Rows are points. Each copy is the shape, with its points in the same order, turned, moved and blurred by noise. Say if it was mirrored as well.
(in the rows, 128 means zero)

Shape:
[[130  87]
 [187 137]
 [ 31 156]
 [122 114]
 [139 107]
 [122 146]
 [167 117]]
Copy 1 (7 x 2):
[[111  96]
 [ 73 170]
 [217 110]
 [123 119]
 [102 125]
 [145 145]
 [ 85 146]]
Copy 1 is: mirrored
Copy 2, 7 rows:
[[135  83]
 [164 148]
 [ 17 115]
 [118 107]
 [134 106]
 [101 136]
 [157 123]]
Copy 2 is: only turned
Copy 3 (7 x 2):
[[133  87]
 [185 149]
 [ 24 154]
 [124 116]
 [138 112]
 [120 151]
 [170 123]]
Copy 3 is: only turned
Copy 4, 7 rows:
[[115  97]
 [183 119]
 [ 49 200]
 [115 123]
 [126 113]
 [127 153]
 [159 105]]
Copy 4 is: only turned

Shape:
[[169 143  94]
 [147 113 110]
 [136 132  86]
 [ 92 101 204]
 [ 75 114 162]
 [134 140 134]
 [ 68 151 205]]
Copy 1 (7 x 3):
[[159 134  90]
 [119 111  88]
 [156 106 103]
 [ 29 114 141]
 [ 72  94 152]
 [115 128 118]
 [ 53 133 187]]
Copy 1 is: mirrored
Copy 2:
[[176 142 103]
 [155 117 106]
 [184 119 123]
 [ 56 111 158]
 [112 103 182]
 [140 140 133]
 [ 70 132 198]]
Copy 2 is: mirrored
Copy 3 (7 x 3):
[[187 145 108]
 [161 115 111]
 [160 144  95]
 [100  79 191]
 [ 94 106 153]
 [153 126 134]
 [ 79 127 209]]
Copy 3 is: only turned

Shape:
[[132 101 114 169 175 138]
 [101 145  76 122  94  91]
 [173 145 157 163 164 128]
 [170 116 168  74 175 127]
 [ 95 171 142  85 175 156]
 [122 194  87 168  63 121]
 [114 107 129 110 144 108]
 [123 177 153 139 159 161]
 [106 116 129  93  74 122]
 [192 123  93  76 140 109]
 [189 174 128 178  91  63]]
Copy 1 (11 x 6):
[[125 117 137 157 176 154]
 [101 172  91 142 106  82]
 [176 140 109 133 149 180]
 [167 120 166  64 131 155]
 [112 204 155  75 160 160]
 [130 219  80 192  89 127]
 [105 131 123 105 131 132]
 [143 192 129 119 155 186]
 [ 98 158 134 120  61 128]
 [178 137 157 101 121  82]
 [200 155  38 153  92 129]]
Copy 1 is: mirrored
Copy 2:
[[104 114 121 171 177 147]
 [ 90 166  75 124 135  65]
 [159 148 158 171 170 132]
 [168 123 161  84 173 143]
 [104 190 147  87 150 164]
 [122 207  77 178 100  70]
 [103 121 129 106 154 110]
 [125 191 153 144 141 157]
 [115 131 110  95  88  87]
 [178 132  84  91 179 105]
 [175 171 127 189 153  36]]
Copy 2 is: only turned
Copy 3:
[[153 163 147  97 181 134]
 [104 162  71 111 117  73]
 [166 153 124 160 168 165]
 [125  76 109 126 156 190]
 [ 86 161  89 101 138 198]
 [146 211  66 151  85  86]
 [103 125 118 108 146 128]
 [124 184 108 135 135 193]
 [ 98 122 111 112  80 108]
 [159  85  59 107 146 132]
 [167 156  76 212 138  84]]
Copy 3 is: mirrored
Copy 4:
[[119 120 103 166 155 152]
 [ 64 111  76 104 108  76]
 [156 164 125 164 126 120]
 [179 142 146  88 161 112]
 [ 96 184 130  74 158 139]
 [ 58 156  67 137  49  89]
 [109 110 125 106 151 110]
 [106 191 132 124 124 144]
 [ 95  95 129  72  90 101]
 [177 120  69  85 136  88]
 [131 154  92 176  74  35]]
Copy 4 is: only turned

Shape (14 x 8):
[[150 126  98 133  78 148 105 131]
 [ 65 131 136 118  93 127 165 137]
 [115  77 114 142 173 178  84 138]
 [ 55 123 154  97 115 160 102 113]
 [ 89 108 149  93  69 103  89 114]
 [124  92 148  95 126 147 155 150]
 [115 135 169 101 130 131 172 115]
 [131 156 175 100  95  69 176 177]
 [161 144  92  96 158 168 163 138]
 [113 145  98 190 171  64 153  90]
 [145  98  93 189 102 174 178  80]
 [101  86 170 189 105  66 189 153]
 [ 48  79 140 171 131 179 150 119]
 [148 106 182 189 123 165 189 161]]
Copy 1:
[[106 122  75 119  92 137 120 123]
 [ 79 156 173 118 101 111 152 140]
 [145  86 145 189 115 155  78 120]
 [ 59 117 179 123 134 127  95 121]
 [ 70  93 135  88 118  77 104 136]
 [133 111 166 111 109 148 138 150]
 [123 152 168 100 149 130 151 137]
 [127 170 142  75 125  86 171 206]
 [173 167 135 112 104 175 121 119]
 [163 178 113 179 146  59 155  92]
 [123 126  93 166 112 164 195  66]
 [121 126 142 163 127  64 218 180]
 [ 70 108 183 197 117 141 152 107]
 [129 122 132 166 144 174 202 182]]
Copy 1 is: mirrored
Copy 2:
[[143 167 109 125 109 144 110 161]
 [ 80 137 180 142  97 147 171 166]
 [109 102 110 125 181 162 101 115]
 [ 80 110 187 155 101 152 117 116]
 [ 70 141 161 115  68 128  85 159]
 [124 105 175 102 140 146 139 168]
 [122 138 204 128 138 122 160 159]
 [117 120 191 141  92  83 162 226]
 [187 110 138 100 137 124 175 131]
 [ 80 178 106 165 170  77 200 134]
 [134 216 113 120 166 183 161 146]
 [ 39 163 158 154 155 120 179 237]
 [ 53 136 159 159 164 208 158 128]
 [135 153 171 160 201 168 161 218]]
Copy 2 is: mirrored

Shape (16 x 11):
[[149 165 190 121  58 152 140 180 184 146 100]
 [113 125 177 123 132 122  82  97 145 139 110]
 [102 103 183 176 167  89  86 166 157 120 115]
 [141  57  82  49  79 195 150 139  88 105 144]
 [ 94 127 169 143 124 141 110 153 147 146 117]
 [113 102  48  74 130 191 179 132  91 156 156]
 [107 136 159 168 141 140  79 159 107 119 135]
 [107 151 107 176  87 102  62 129 124 134 123]
 [ 87  91  70  69  95 146 174 137 137  78 156]
 [139 121 187 145 119  95 107 120 153 150 158]
 [107  51  57 110  64 180 165 139 143 160 144]
 [120 132 178 122  89 145 100 144 170 155  41]
 [114 113 164 161 126  67 138 141  84 134  97]
 [120 103 193 186 116 136  68 142 117 123 132]
 [151  89  58 135 131 168 186 101 122  90 127]
 [160 107 138 128 146  97  76 174 145 137 124]]
Copy 1 (16 x 11):
[[109 105 231 122 137 145  64 191 149  86 125]
 [116 106 167 143 140  96  73  88 107 129 109]
 [142 111 192 147 102  89  86  92 174 189 115]
 [103  79  97  18 103 178 145 151  75 110 122]
 [ 94 115 190 139 107 113  97 123 136 142 121]
 [ 53 134  85  55 137 155 182 154 101 125 144]
 [131 149 174 151  83 127 111 108 125 157 108]
 [127 153 118 170  81  94  73 145 131 126  94]
 [ 86 105  94  21  89 129 135 121 149  86 145]
 [153 106 173 150 134  91  81 120 124 133 163]
 [ 53  64  74  73  98 153 122 185 123 128 158]
 [ 81  79 203 138 140 122  56 154 131 120  65]
 [151  97 166 145 112  60 152 136 139 142  94]
 [150 103 181 173  78 132  89 108 112 160 117]
 [115  92  65  89 144 176 166 122 164 109 125]
 [156 133 159 102 132 110  73 140 138 185 111]]
Copy 1 is: mirrored
Copy 2 (16 x 11):
[[179 147 137 135  34 149 132 180 169 194 121]
 [148 138 151 105 108 156  85 101 145 133 124]
 [119 109 153 143 136 102  74 111 174 158  67]
 [136  88  58 107 119 158 165 193  79 108 212]
 [112 139 131 132 106 150  98 138 154 158 105]
 [113 156  46 125 159 159 193 155  69 126 188]
 [123 132 138 187 132 152  78 133 144 127 106]
 [125 148  93 184  90 134  51  90 130 150 139]
 [ 88 129  63 110  99  94 175 152 115 102 193]
 [144 130 174 132 116 119 101 111 156 175 145]
 [ 99  99  35 111 114 164 163 145 106 185 198]
 [162 127 120 100  56 177  99 138 145 172  80]
 [117 108 161 151 104 104 107 103  81 159  92]
 [124  93 164 175 115 155  67 121 161 145 123]
 [134 103  65 150 122 135 210  95 107 118 166]
 [173 119 111 142 144 100  80 130 141 160 115]]
Copy 2 is: only turned
Copy 3:
[[182 188 168 132  44 179 149 152 208 174  57]
 [130 141 183 166  97 149  80 117 169 128  95]
 [149 107 187 194 123 109 110 195 182 151  84]
 [ 71  94  79  59  83 228 132 144 185 119 131]
 [130 146 184 169 101 174 120 163 169 153  88]
 [ 59 146  91  79 153 227 156 127 148 161 168]
 [135 143 160 176 118 153 113 191 118 115  85]
 [109 167 119 203  71 124 108 154 132 158  85]
 [ 44 127 108  89  92 159 170 145 206 128 158]
 [158 126 184 164  77 132  94 147 152 165 117]
 [ 53  89  86 125  94 227 153 134 195 199 144]
 [141 164 152 161  88 178  97 119 206 149  27]
 [125 101 181 136 112 107 152 143 115 149  56]
 [152 110 165 192  83 161 111 184 132 125  81]
 [114 103  80 136 145 177 187  98 177 131 149]
 [151 118 125 145 127 134  92 190 169 164  91]]
Copy 3 is: only turned

Shape (15 x 12):
[[133 148 128 153 108  44 194 159 127 175 103  90]
 [185  95 161 119 144 112  78 131 190  74 174 129]
 [150 147  64 132  95 111 104 171 117 132 169 156]
 [158  76 164 118  95 141 195 141 153 146 100 156]
 [186 138 101 197 133 138 162 154 113 139  98  59]
 [150 151 163 104 108 111 173 189 128 108 160 149]
 [209 128 150 108  78  58 172 139  71 146 121 109]
 [114 148  97 121 127 144 183  79  31 165 144 195]
 [ 89 118 146  51 114 106 119 153  63 162  87 146]
 [114  79 173 173 130 145  60 190 162 119 131 148]
 [140  97 189  62 171 182  93 148  81 167 162 108]
 [ 95 189 137 162  80 136 157 132 121 133 141  95]
 [107 105 159 100  95 110 155 138 128 129 154  92]
 [138 148 112 137 170 180  77 143  97 150  99 117]
 [100 103  98 146 117  44 113 171  99  90 101  86]]
Copy 1 (15 x 12):
[[103 115 168  89  40 111 150 153 158 188  97 111]
 [138  90 124 166 190  75  78 128 112 138 183 140]
 [113 142 111 140  75 166  59 158 115 129 136 156]
 [170  75 152 108 108 144 170  99 122 186 127 178]
 [169 121 173 163  86 145 140 163 162 126  70  84]
 [128 117 152  76 114 129 120 162  84 164 157 152]
 [168 150 203  83  51 103  92 112 127 175 135 142]
 [ 85 165 184  97  70 218 138  56 135 103 125 183]
 [ 97 150 134  33 122 152  90  80 136 179  72 186]
 [ 96 102 114 181 188 103 110 155 103 170  76 185]
 [125 127 186  97 227 190  64  88 111 178 105 139]
 [ 91 172 115 118  93 149 167 127  90 159  99  95]
 [116  97 145  97 119 123 117  93  85 182 112 110]
 [117 161 128 136 172 183  98 126 164 115  58 140]
 [101 108 118  94  77  64  81 136 125 120  55 132]]
Copy 1 is: mirrored
Copy 2, 15 rows:
[[142 151  99 167  82  67 180 154 100 121 136  70]
 [152  60 124 110 138 155 118 134 224 118 175 145]
 [137 128  95 127 122 144  97 198 101 126 171 163]
 [129 106  94 105  99 145 213 120 134 154  87 145]
 [176 120  87 155  95 190 186 152  80 115 167  56]
 [119 121 143 102 113 126 165 207 148 112 115 135]
 [210 172 141 106  92  89 188 150 115 131 145 131]
 [117 191 147 124 169 147 152 112  27 106 115 177]
 [138 120 139  71 122  82  97 115  64 134  67 128]
 [143  23 123 164 113 184  94 149 162 158  96 126]
 [136  60 194  47 178 152 128 115 108 163 123  97]
 [ 91 175 139 146  76 166 132 159 108 120 134  84]
 [ 99 112 152 105  71 115 149 125 129 131 138 109]
 [154  96 100 110 171 194  90 128  78 132 122  77]
 [169  89 103 153  63  97  99 142 101  66 142 107]]
Copy 2 is: only turned

Shape:
[[ 95 146 174 142  92 172 130 172 114 150 149  85]
 [134  52  96 106 140 141 135 104 125 140  86 124]
 [133 102 166 128 100  84 175 166 108 109 150 102]
 [125 114  90 122  46 148  89 115 170  71 139  87]
 [101  96 180  73 168 147 133  75 123  91 121 112]
 [130 130 138 141 188  89 109 163  92 144 106  93]
 [ 94 159 104  63 142  88 167  51 164  79  99  99]
 [128 164  94 153  94 112 138 100 109 119 113 154]
 [103 153  70  89  67 100 105 109 112 122  72 105]
 [154 175 152  73 105 126 131 102 134 148 102 117]
 [145 141  97 147  69  88 114 132 141 100  95 115]
 [164  44  97  98  72 149 134  83 100  81 176  72]
 [100 110 157  88  97 123  82 100 165 140 161 130]
 [120 140  96 102 166 129 128 143 139 106 137 187]
 [ 97 199 135 156 151 129 180 153 123 186 121 117]]
Copy 1 (15 x 12):
[[ 71 155 156 138 129 160 112 143 151 167 113  81]
 [154  82 136 140 132 129 180 132 158  73  83 141]
 [115 168 150 118 106  88 113 172 135  87 126  79]
 [ 96 185 133 159  92 186 127  80 155  66 118 150]
 [152  90 131  76 176 179 119 155 158  85 155 113]
 [121 142  85 124 187  91 125 168 123 115  55  94]
 [129 161 118  25 162 134 174  80 153  64 137 166]
 [129 143 102 115  97  93 149  73 126 131 101 120]
 [114 155 156 100 131 126 135  54 126  85  52 157]
 [138 166 164 107 166 125 160  96 101 136 135 130]
 [128 193 125 131 101 115 133  81 135  80  72 126]
 [ 81  94 144 171  95 153 147 127 120   7 162 123]
 [130 131 156 155 169 142  92 100 189 108 154 144]
 [151 120  84 101 119 113 113 138 145 140 113 187]
 [ 95 160 122  85 145  87 172 139 148 210  92  91]]
Copy 1 is: mirrored
Copy 2 (15 x 12):
[[127 131 171 125 113 206 138 141 123 121 107  69]
 [ 64  95 101 112 166 119 126 109  89 147 138 153]
 [110 118 176 148  99  98 155 155 143 110 128 100]
 [ 82 101 146 108  61 154  34  92 115 103 118 125]
 [124 124 170  87 164 134 159  68 111 101 109 179]
 [145 184 116 147 177 119 129 152 120 131 132 113]
 [ 96 172 102  76  74  99 150  54 132  93 103 193]
 [117 138 107 128  65 149 112 157 118 156 116 175]
 [ 64 176 113  70  74 123  82 135 103 154 114 136]
 [137 141 122  76  95 126 137 102 116 167  63 125]
 [ 93 135 111 133  73 115  68 151 128 130  98 132]
 [ 96  62 182 121  85 100  95  74  55 120 175 129]
 [ 93 127 180 120 120 163 103  60 154 164  99 138]
 [137 119  99  97 134 147 122 125 184 150 156 175]
 [140 174  82 140 104 192 194 155 145 139 106 106]]
Copy 2 is: only turned
Copy 3:
[[113 107 154  90  98 118 159 147 168 101 183 107]
 [109  76 130 127 131 136  85 138 125 208  89 104]
 [160  83 166 111 169  90 132 149 158 103 121 148]
 [160  60  75  49  86 114 131  79 109 133 115 107]
 [103 118 166  82 141 190 117 143  97 179 100 164]
 [ 95 127 158 140 177 159  81 129 142 115 146  80]
 [107 152 126  70 168 145 157  44 127 177  47 153]
 [133 118 103 161  89 122 131  76 131 128  87 127]
 [ 86 113 121  97 108  78 117  58 109 138  78  96]
 [119 179 151  88  92 108 113  85 120 148 124 149]
 [146  94 105 108 110  96  91  69 150 113  92 117]
 [193  29 155  82 115 114 132 120  66 173 107 111]
 [110  98  95  69 134 118 119 100  91 161 169 172]
 [127 158  68 137 148 144 122 154 115 137 100 131]
 [ 93 176 133 156 121 137 173 112 203 126 157 105]]
Copy 3 is: only turned

Shape (15 x 12):
[[119  34  97 101  67 130 140 143 163 157  97 124]
 [133 107 152 122 106 144 138  96 178   7 162 132]
 [117 122  80  94 214 151 117 105 164 149 121 172]
 [ 87  37 150 121 110 106 145 130 163 160 140 123]
 [108 112 146 142 208 139 114 111 166  21  88 137]
 [ 60 113 139 165  69 152  77 143 105 155 101 150]
 [122  95 165 104  67 141 109  96 159 142  95 123]
 [142 111 127 153  79 137 118  92 128 149 109 135]
 [132  93 166 130 102 137 119 181 169 134 116 117]
 [124 124  98  99 120  95  89 104 145 158 110 194]
 [ 99 136 142  96  92 142 118 118  84 162  95 143]
 [141 140 145 110 105 144 146 101 147 158  89 211]
 [ 99 137  80 140  85  59 110 137 170 131 153 112]
 [120 109 129 115 155 130 105 136  51 159  99 153]
 [133 123 162 138  81 115  66 163 122 132 147 129]]
Copy 1 (15 x 12):
[[111  67  95  91  43  92 156 146 158  92 142  96]
 [151 195 133 172  90 146 127  83 182  46 161 139]
 [161 105  53 144 188 134 155 152 168 143 105 147]
 [174  55 136 142  62 100 131 152 153 105 149 108]
 [144 148 120 215 185 146 127 113 153  35  97 117]
 [ 78  83 123 152  54 137  63 160 103 137 107 148]
 [127  96 125 109  54 144 122  90 141 117 113 113]
 [ 93 116 128 128  82 119 116 103 141 160 131 115]
 [132 104 165 101  85 144 113 171 149  88 119 108]
 [134 120  82 105 121  90 115 124 144 153  81 165]
 [115 102 118 108  82 149 127 126  69 146 116 155]
 [110 132 122 119  90 133 178 126 146 167  82 168]
 [154 168  94 110  73  64  68 167 138 125 136  92]
 [ 96  76 126 115 156 117 127 146  80 144 128 162]
 [117 134 163  88  94 120  54 136 135 115 125 144]]
Copy 1 is: mirrored
Copy 2 (15 x 12):
[[143  15 105  98 150 151 141 132 150 160 110 117]
 [ 85  89 146 161 156 156 106  51 139  36 170  99]
 [115 171  96 128 214 101 149 129 178 135 130 155]
 [100  40 142 131 160 128 152 123 149 189 148  91]
 [ 66 123 148 194 220  88 107  84 126  56 107 128]
 [ 70  75 141 129 119 168 101 106  99 200  86 180]
 [126  72 164  92 137 157 119  78 129 149  93 105]
 [144  94 131 128 129 159 137  70 106 170 111 130]
 [124  71 157 148 130 140  89 138 145 146 109  96]
 [128 123 116  95 129  91 143  84 162 160 121 176]
 [101 120 138  78 117 147 139 124  92 162  98 147]
 [157 131 180 116 135 145 166 102 144 138 109 178]
 [ 91  88  72 153  70 114 131  79 170 156 131 111]
 [110 134 123 103 156 104 128 146  62 172 118 166]
 [109  94 147 127  94 130  56  98 112 172 133 127]]
Copy 2 is: only turned
Copy 3, 15 rows:
[[102  60  85 102  53  96 109 103  93 115 110 140]
 [120 129  69 172 139 135 106  72 183  27 156 117]
 [125 130  65  84 192 128 161 127 150 175 127 134]
 [ 91  32 123 125  92  72 130  88 134 126 145 138]
 [128 102  87 160 232 154 129  72 163  73  86 114]
 [ 75 114 174 169  95 124  64 112 112 144  86 180]
 [127 102 143 122  62 117 102  60 140 116 106 133]
 [146 130 112 164  75 117 125  86 128 133 110 161]
 [135  50 137 143 102 137  99 128 134  92 120 124]
 [149 148 109  91 116  78 117 116 147 155 103 177]
 [105 154 172 120 101 130 129  97 100 125 104 154]
 [147 143 122 115  96 132 166 112 165 126  96 192]
 [107 124 116 149 110  45  83 156 142 118 124  95]
 [137 129 157 132 153 123 148 111  65 150 118 173]
 [142 108 157 156 114 111  54 128 117  99 140 141]]
Copy 3 is: only turned
Copy 4 (15 x 12):
[[105  74 136  87  89 119 195 146  78 140 128 178]
 [142 127 187 162 132 169 140 135 152  32 111 163]
 [ 95 142 118 134 231 138 131 118  68 149 107 174]
 [112  60 181 109 132 113 187 110 109 152 139 141]
 [105 121 147 177 183 160 130 172 127  69  44 107]
 [ 70  70 135 143  70 129  99 157  99 169 163 106]
 [131  79 151  99  70 148 131 110 112 135 108 152]
 [142 108 115 141  75 140 140 116  88 140 132 134]
 [129 103 183 113 107 151 159 171 135 161 125 147]
 [126 101  99 149 134  95 108 110  94 163 115 202]
 [108  94  90  83 112 131  90 125 123 155 147 134]
 [140  89  84 135 136 188 113 110 114 164 131 187]
 [ 91 144 135 162  93  55 175 118 146 142 138 176]
 [138  96  85 111 154  98  93 155  87 167 138 104]
 [146 109 168 141  86 105 103 163 125 164 151 133]]
Copy 4 is: mirrored

Shape:
[[121 111 120  98 203 197 177 163 123 131 181 101]
 [165 174 116 145 118 164 191 152 218 137 116 158]
 [102 118 155 130 107 189 130 125 140 151 108 130]
 [113 148 102  89 121 118 137 132  84 152 156 122]
 [154 175  98 163 156  75  86 138 185  95 115  70]
 [115 110 127 116 187 114  95 118 134 208  71  98]
 [ 56 122  55 108 159 139 138 134 120 151  90  63]
 [197 181 154 119 198 156 160  72 101 189 104 118]
 [ 77 100 117 107 138 103 142 109  96 165 152  80]
 [104 110 109 127 119 145 170  41 108 144 163 125]
 [113  92 119 127 189 149 140 152  87 155 127 135]
 [ 64 175 144  51 164 134  63 151  88 156 131 197]
 [117 106 177 120 134 161 130 150 117 127 152 169]
 [178 153  85  94 130 174 107  69  96 108 129 107]
 [ 77 136 129 170  94 147 104  60  98 183  98 116]
 [122 152 137  79 112 151 194  77  82  87 161 148]]
Copy 1:
[[140  49  92 162 127 154 149 169 168 124  91 186]
 [108 110  94 195  86  95  91  81 176 177  64 123]
 [159 130 107 186 118 127  88  90 151 109 156 156]
 [156 124  91 145 158 107 169 146 123 120 145 115]
 [116 192 160 106 176 153 151  74 170 187  90 125]
 [ 92 176 148 166 152 109 150 164 203 115 183 190]
 [162 131 139 190 193 162 155 168 219 148 171 124]
 [117 184  53 164 143  80 139 149 157  71  77 191]
 [162 127  95 143 151 135 200 152 176 130 187 127]
 [203 121  46 133 131  74 166 108 192 119 154 141]
 [141 105 136 153 111 125 145 179 167  95 127 169]
 [102  77 164 133 187  76 127 140 126  32 149 107]
 [141  80 120 116  90 122 123 117 137  83 135 155]
 [193 165  70 126 193  93  89 142 137 130 103 162]
 [189 179 117 177 136 101 147  82 185  89 201 140]
 [184  85  18 105 131  97 125 135 156 103 110  96]]
Copy 1 is: mirrored
Copy 2:
[[ 74 126  96 139 163 124 100 144 207 151 123 209]
 [138 135 172 187 194  64 104 101  97 122 136 160]
 [114 167 122  94 170 141 118  89 115 134 110 139]
 [128 152  69 119 115 118 107 169 137 147 154 125]
 [115  62 109 175 118  82 164  87 147  89 164  73]
 [ 70 101  90 108 182 161 195 137 111 152 143  94]
 [ 52 104  41 118 177 130 103 159 130 102 111  93]
 [157  82 106 122 196 171 140 129 121 173 222 175]
 [101 146  63 120 141 161 113 161 172 155 130  82]
 [125 174 105 140 146 200  64 141 142 132 167 112]
 [ 95 124  86 127 142 171 148 156 148 146 105 172]
 [117 201  77  53 117 104 203 187 135  95 163 164]
 [137 176 140 106 124 141 148 123 154 139 109 172]
 [107 100 105 100 102 145  73 115 109 118 208 153]
 [132 175  62 106 163 194 123  89  86 117 145  80]
 [174 159 125 105 129 148  48 171 163 110 165 154]]
Copy 2 is: mirrored
